Each row of a before or after table is a point. The points were changed in one or more steps. Then noise was added and the rows were shuffled. The steps act on how far a point lies along the listed directions, d1 being the first. Write out the steps. A step turns or swaps two directions, mirrors them in a line or flattens them onto one, adds a multiple of one to another, or multiplies one. Angles are multiples of 10 degrees, from the lower direction toward the higher: turns from -170 to 170, lines from 10 to 170 but not 90. Use the fewest steps. Two steps may share a direction if one is a turn and the other turns, adds or multiplies; they go together, in the order done. Otherwise the lowest direction goes first.

Directions:
(1): -.51 -.24 -.40
(2): .12 .51 -.46
(3): -.45 .41 .33
Before:
.23 -.80 -.23
.17 -.23 -.37
-.28 -.22 -.09
-.23 -.04 -.19
.59 -.70 -.07
.69 -.16 .03
.00 -.29 .33
-.14 .02 .26
-.55 .64 .49
After (9 x 3):
-.50 .70 .55
-.37 -.01 -.27
.28 -.86 -.37
-.31 -.31 -.11
.18 -.39 .17
.04 -.21 -.39
.77 -.08 .09
.81 -.77 -.15
-.06 .02 .20
Steps: multiply d1 by 1.3; add 0.5 times d2 to d3

Directions:
(1): .17 .09 -.27 .59 .15 .88 .02 -.18
(2): -.27 .12 -.32 .21 .05 -.03 .43 .93
(3): -.10 -.73 -.70 -.18 -.11 -.06 .35 -.30
(4): -.84 -.03 .33 -.01 .53 .12 .29 -.29
Before:
-.37 .12 .18 .01 .23 .15 .27 .23
-.09 .25 .33 .25 .06 .17 .04 .23
.06 .03 -.09 .15 -.13 -.03 -.02 .50
.33 .01 -.36 .14 -.28 .11 -.15 .22
.09 .07 -.12 -.07 -.22 -.19 -.07 .07
.20 -.08 -.08 .02 -.01 .04 -.09 -.08
.02 -.26 -.19 -.31 -.13 -.35 .03 -.05
.00 -.13 -.03 -.07 .03 -.04 -.01 -.09
.01 -.13 -.07 -.09 -.06 -.19 .15 .17
After (9 x 8):
-.04 .16 .10 .20 -.03 .00 -.05 .54
.12 .81 .94 .35 .10 .22 -.36 .28
-.05 -.30 -.22 -.09 -.01 -.07 .11 -.10
-.13 .34 .31 .06 .13 .14 .07 .36
-.13 -.30 -.34 -.08 -.05 -.22 .39 .34
.15 -.19 -.10 -.02 .02 .06 -.06 -.26
-.25 -.68 -.81 -.31 -.13 -.39 .53 .24
-.07 .05 -.18 -.03 -.13 -.20 .09 .23
.14 -.14 -.26 .04 -.16 .14 -.15 -.17
Steps: add -1.5 times d1 to d2; multiply d3 by 3; multiply d4 by 0.4

Directions:
(1): -.32 -.15 -.35 -.01 .00 -.32 -.31 -.53 .56 -.51 .67
(2): .06 .77 -.42 .67 .11 .42 .17 -.56 -.04 -.03 -.15
(3): -.29 .34 -.34 .14 .51 -.52 .16 .65 .59 .14 -.28
(4): -.64 -.10 .44 .47 -.55 .46 .27 .25 .46 .18 .19
Before, 13 rows:
.14 -.31 .48 -.03 -.33 .47 .11 .15 -.60 .17 -.24
-.21 .45 -.08 .28 .05 .11 .36 .63 .12 .33 -.22
.13 -.28 -.12 -.15 -.29 .17 .24 -.73 -.41 -.16 .05
.16 .07 -.33 -.16 .28 -.29 -.49 -.17 -.10 -.30 .08
.10 .24 -.07 .34 -.09 .32 .02 -.67 -.27 .13 .10
.25 .39 -.26 .50 -.30 .64 -.07 -.66 -.32 .05 .00
-.14 -.15 .30 -.14 -.01 -.33 .24 .87 -.15 .43 -.44
-.38 -.60 .41 -.22 -.34 .20 -.20 -.15 -.09 -.22 .46
.05 .66 -.48 .49 .22 .26 .01 -.24 .30 -.19 -.08
-.08 .28 .13 .52 -.44 .60 -.06 -.77 -.21 -.17 .26
-.26 .04 -.39 .32 -.07 .15 -.15 -.49 .27 -.34 .31
.31 .06 -.28 -.11 .12 .22 -.31 -.54 -.28 -.18 .17
.01 .15 -.25 .16 .54 -.51 -.06 .11 -.01 .18 -.34
After, 13 rows:
.10 .32 -.37 .39 .37 -.17 -.11 -.47 -.18 .02 -.17
-.31 -.61 .07 -.23 -.21 -.20 -.27 -.10 .29 -.36 .51
-.19 -.11 -.19 -.14 .19 -.64 -.08 .84 .57 .22 -.09
-.40 -.20 .35 -.14 .02 -.46 .04 .98 .42 .24 -.16
.23 -.16 -.06 -.41 .44 -.30 -.24 .44 -.08 .17 -.17
.41 .19 -.13 -.14 .26 -.06 -.32 .17 -.46 -.01 -.39
-.27 -.14 .04 -.15 .25 -.56 .03 .45 .28 .34 -.06
-.25 -.01 -.19 .25 -.39 .08 -.12 -.88 -.03 -.36 .54
-.09 -.53 .04 -.56 .00 -.46 .27 .31 -.07 .09 -.21
-.33 .48 -.39 .42 -.08 .14 .12 -.19 .36 -.14 .36
-.02 .01 .04 .08 .11 .07 .24 .72 -.10 .30 -.54
-.04 .52 -.34 .24 .45 -.09 .11 .53 .37 .08 -.39
-.19 -.57 .65 -.25 -.33 .33 -.05 .25 -.39 .11 .00
Steps: multiply d1 by -1; swap d2 and d3

Directions:
(1): -.07 .45 .20 -.24 .30 -.39 -.10 -.17 -.13 -.18 .94 .53 .11 .00 .04 .45 -.15 -.39
(2): .37 .27 -.23 -.05 .18 .24 .01 .89 -.56 .18 .08 -.12 -.33 .63 -.04 .21 -.35 .07
Before, 14 rows:
.45 .55 -.06 -.29 .43 -.11 -.15 .93 -.46 .04 .64 .23 -.40 .57 -.01 .48 -.45 -.31
.23 -.18 -.09 .14 -.24 .27 .11 .23 -.15 .12 -.41 -.12 -.18 .33 -.06 -.06 -.08 .20
.18 .09 -.12 .02 .01 .22 .02 .39 -.23 -.05 .01 .11 .00 .24 .09 .03 -.06 .14
-.25 -.03 .17 -.02 .09 -.28 -.02 -.30 .08 -.28 .56 .35 .14 -.19 .11 .15 -.09 -.05
-.08 -.06 .27 .01 -.06 -.12 -.14 -.37 .26 -.19 .07 .19 .16 -.38 -.02 -.08 .08 -.16
-.08 .16 .16 -.12 -.02 -.09 -.04 -.18 -.12 -.11 .20 .25 .00 -.05 -.15 -.01 .03 -.13
.01 .27 .13 -.09 .24 -.15 -.05 .11 -.10 -.03 .31 .23 .12 .10 -.06 .09 -.13 -.10
-.12 -.08 .03 -.15 -.11 .05 -.14 -.19 .10 .01 -.02 -.07 .09 -.04 .02 -.16 .00 -.07
.08 -.05 -.10 .11 -.09 .26 .09 .33 -.08 .17 -.32 -.12 -.16 .09 -.03 -.06 -.05 .00
-.05 -.26 .11 -.07 -.12 .00 .13 -.27 .16 .01 -.15 -.05 .07 -.14 -.02 -.20 .26 -.01
.09 -.23 -.19 .26 -.06 .33 .04 .39 -.05 .35 -.52 -.38 -.11 .12 -.12 -.09 -.10 .31
-.16 .32 .28 -.21 .30 -.52 .04 -.32 .08 -.24 .89 .71 .15 -.20 .07 .32 -.01 -.34
.29 .06 -.04 -.10 .04 .15 .11 .32 -.19 .10 -.08 -.19 .01 .18 .02 .06 -.16 .05
-.15 -.30 -.09 .23 -.45 .13 -.03 -.02 .24 .12 -.75 -.39 -.04 -.17 .02 -.45 .16 .19
After (14 x 18):
-.06 -.16 .24 -.19 .00 -.04 .12 -.25 .11 .01 .09 .01 .09 -.16 .00 -.08 .24 -.08
.46 .15 -.21 -.13 .14 .15 -.02 .98 -.25 .16 -.13 -.20 -.47 .42 -.08 .08 -.29 -.01
-.13 .08 .05 -.03 -.10 -.02 -.04 -.18 -.04 -.06 -.04 .10 .02 -.03 -.13 -.06 .06 -.04
.17 .09 -.10 .03 .01 .25 .05 .44 -.25 -.03 .04 .08 -.03 .22 .06 .03 -.09 .14
-.12 -.14 .14 .02 -.05 -.22 .12 -.32 .24 -.02 .04 .28 .11 -.29 .08 -.11 .13 -.04
.29 .09 -.03 -.12 .04 .14 .15 .29 -.23 .09 -.06 -.17 .04 .20 .06 .09 -.14 .03
.11 .05 -.09 .13 .15 .16 .00 .38 -.15 .28 .04 -.07 -.10 .13 -.08 .10 -.26 .12
-.11 -.06 .07 -.20 -.07 .03 -.14 -.18 .08 -.03 .02 -.02 .11 -.09 .06 -.11 .00 -.09
-.29 -.26 .03 .05 -.05 -.13 .06 -.25 .21 -.19 .16 .11 .17 -.24 .15 .00 .04 .10
-.16 .10 .05 .02 -.24 -.14 -.08 -.08 .08 .04 .00 .00 .01 -.11 .03 -.08 .05 -.05
.22 .04 .00 -.01 -.14 .11 .09 .21 -.22 .07 -.06 .11 -.14 .36 .05 .08 -.15 .09
.05 .10 .12 -.03 .12 -.02 .02 .16 -.03 .06 -.02 .04 .14 .02 -.10 -.14 -.05 .03
.10 .05 -.04 .03 .00 .14 .06 .30 -.14 .12 -.11 .00 -.14 .11 -.04 .07 -.10 -.07
-.10 -.11 .25 .03 -.09 -.10 -.17 -.38 .31 -.18 -.01 .13 .20 -.36 -.04 -.18 .10 -.05
Steps: flatten d1 and d2 onto the line at 100 degrees
